Each row is a point. The ring and each string are closed loops that go straight from each point to the next, and from the last back to the first. Before rounding, they use only three directions, however many columns there are. How many times does the string pass through the ring? Passing back the other way cancels.

Ring:
[[ 30  16  12   5]
 [  9  15 -15 -25]
 [ -4 -11   1 -23]
 [ -8 -43  41  10]
 [ 19 -39  65  31]
 [ 38 -13  55  28]]
String (30 x 4):
[[ -3  -7  13  16]
 [  3   8   5  21]
 [ 31  32   0  12]
 [ 36  37  -6  -1]
 [  9  39 -29  -5]
 [-13   3  -9   4]
 [-10  17 -25  -8]
 [ -3  27 -34 -23]
 [ 18  35 -34 -44]
 [ 33  15  -1 -35]
 [ 20  -6  20  -8]
 [-14  -5  -8 -11]
 [-35  -7 -28 -28]
 [-19 -16 -11 -34]
 [-39 -26  -9 -17]
 [-17 -21   9   2]
 [ 12 -23  32  -5]
 [ 17 -31  43  -4]
 [ 24 -35  53   0]
 [  1 -56  62  15]
 [-19 -65  61  32]
 [ -5 -62  71  37]
 [ 30 -52  87  31]
 [ 37 -32  69  20]
 [ 14 -18  35  12]
 [ -1 -28  42  34]
 [ 35 -27  73  44]
 [ 63 -17  82  39]
 [ 76  -6  73  18]
 [ 20 -10  29   6]]
Times through: 2
String:
[[ 59  -9  60  12]
 [ 59 -29  88  34]
 [ 11 -49  74  42]
 [-22 -44  39  28]
 [-40 -60  39  25]
 [ -5 -58  55   4]
 [-13 -59  50   3]
 [-47 -52  24  20]
 [-16 -25  20  15]
 [-12 -31  31  23]
 [ -4 -30  41  32]
 [  9 -13  26  10]
 [ 45  -6  45  10]
 [ 73  18  47  18]
 [ 35  20  18  20]
 [ 10   7  12  20]
 [ 24  -7  30   8]]
Times through: 2

Ring, 10 rows:
[[ 22   6 -15   3  10 -24]
 [ 25  22  10  19  -7 -26]
 [ 17  33  38  44 -20 -29]
 [ -5  29  52  65 -17 -31]
 [-24  15  43  68  -3 -32]
 [-36  -3  21  58  15 -32]
 [-38 -21 -12  35  36 -30]
 [-32 -29 -31  19  46 -28]
 [-15 -30 -49  -1  50 -25]
 [  6 -16 -43  -8  36 -24]]
String (28 x 6):
[[-13  -1   3  32  13 -29]
 [-44 -48 -52  29  91 -24]
 [-51 -58 -66  15  91 -25]
 [-28 -19 -18  11  15 -31]
 [-12   1   3  18  -6 -31]
 [ -9  -7 -11  22  23 -27]
 [ -9 -19 -33  13  46 -24]
 [ -4 -46 -85 -13  93 -18]
 [  9 -27 -66 -23  53 -21]
 [ 12   2 -18  -5   1 -27]
 [  3   9   6  18  -6 -29]
 [  7  17  16  18 -22 -30]
 [  7   4  -7  19  16 -26]
 [ 33   9 -18  10  26 -21]
 [ 37  27  11  20  -5 -24]
 [ 21  39  43  31 -44 -31]
 [  2  21  29  33 -24 -31]
 [  3   8   7  41  22 -26]
 [ 11  31  42  64   0 -27]
 [  6  42  68  79 -21 -30]
 [ -3  45  78  68 -54 -35]
 [ -8  20  36  48 -16 -32]
 [-14   7  20  51  13 -29]
 [-33   2  30  78  29 -30]
 [-49   1  41  89  22 -33]
 [-33  14  48  61 -23 -36]
 [-13   7  16  36  -2 -31]
 [-27 -18 -14  40  48 -27]]
Times through: 5

Ring (10 x 9):
[[ 14  47  22  -5   9  36 -44  41  49]
 [  2  59   9 -32 -20  44 -38  26  17]
 [-13  55  -8 -47 -48  42 -24   3 -20]
 [-24  29 -20 -44 -66  20   2 -22 -50]
 [-20 -19 -17 -10 -55 -23  34 -32 -46]
 [-11 -50  -8  23 -33 -50  47 -28 -26]
 [ -5 -57  -1  40 -16 -53  41 -22  -9]
 [ -2 -28   6  37  -2 -21   6  -6  10]
 [  3   1  12  26   7   5 -19  12  27]
 [ 13  33  22  10  15  28 -40  35  49]]
String:
[[  11   87   20  -37   -2   70  -67   50   45]
 [  18   66   25  -25    3   43  -46   53   54]
 [   6   10   12    3   -8    0   -5   17   22]
 [  -2   19    4  -10  -23   10   -8    7    4]
 [ -27   56  -22  -58  -68   49  -22  -17  -50]
 [ -46   70  -42  -90 -105   63  -18  -41  -96]
 [ -18   16  -15  -35  -61    3   15  -19  -42]
 [  -8   -8   -4   -6  -37  -18   22  -10  -17]
 [  -4   -2    1    3  -23   -8    7   -2   -2]
 [ -24    0  -19  -16  -54    0   12  -30  -46]
 [ -23  -56  -20   12  -55  -55   60  -48  -55]
 [   5  -92    7   59   -9  -95   76  -19    3]
 [   5  -44   10   37   -5  -48   33   -3   13]
 [ -11  -20   -5   14  -27  -18   16  -18  -17]
 [ -16  -35   -9   25  -27  -26   21  -29  -25]
 [  -9  -56   -2   52   -7  -40   24  -25   -7]
 [  12  -47   20   61   22  -42   15    9   40]
 [   4   -9   11   21   -2  -12    1    9   21]
 [  -7   10    2    6  -15   13  -16    0    2]
 [  -1   33   11   12    8   41  -52   18   29]
 [  26   24   37   33   43   20  -46   53   82]
 [  18   17   26   19   19    9  -26   38   56]
 [   2   18    9    0  -10   12  -16   13   17]
 [   0   59    9  -24  -13   51  -48   25   20]]
Times through: 5
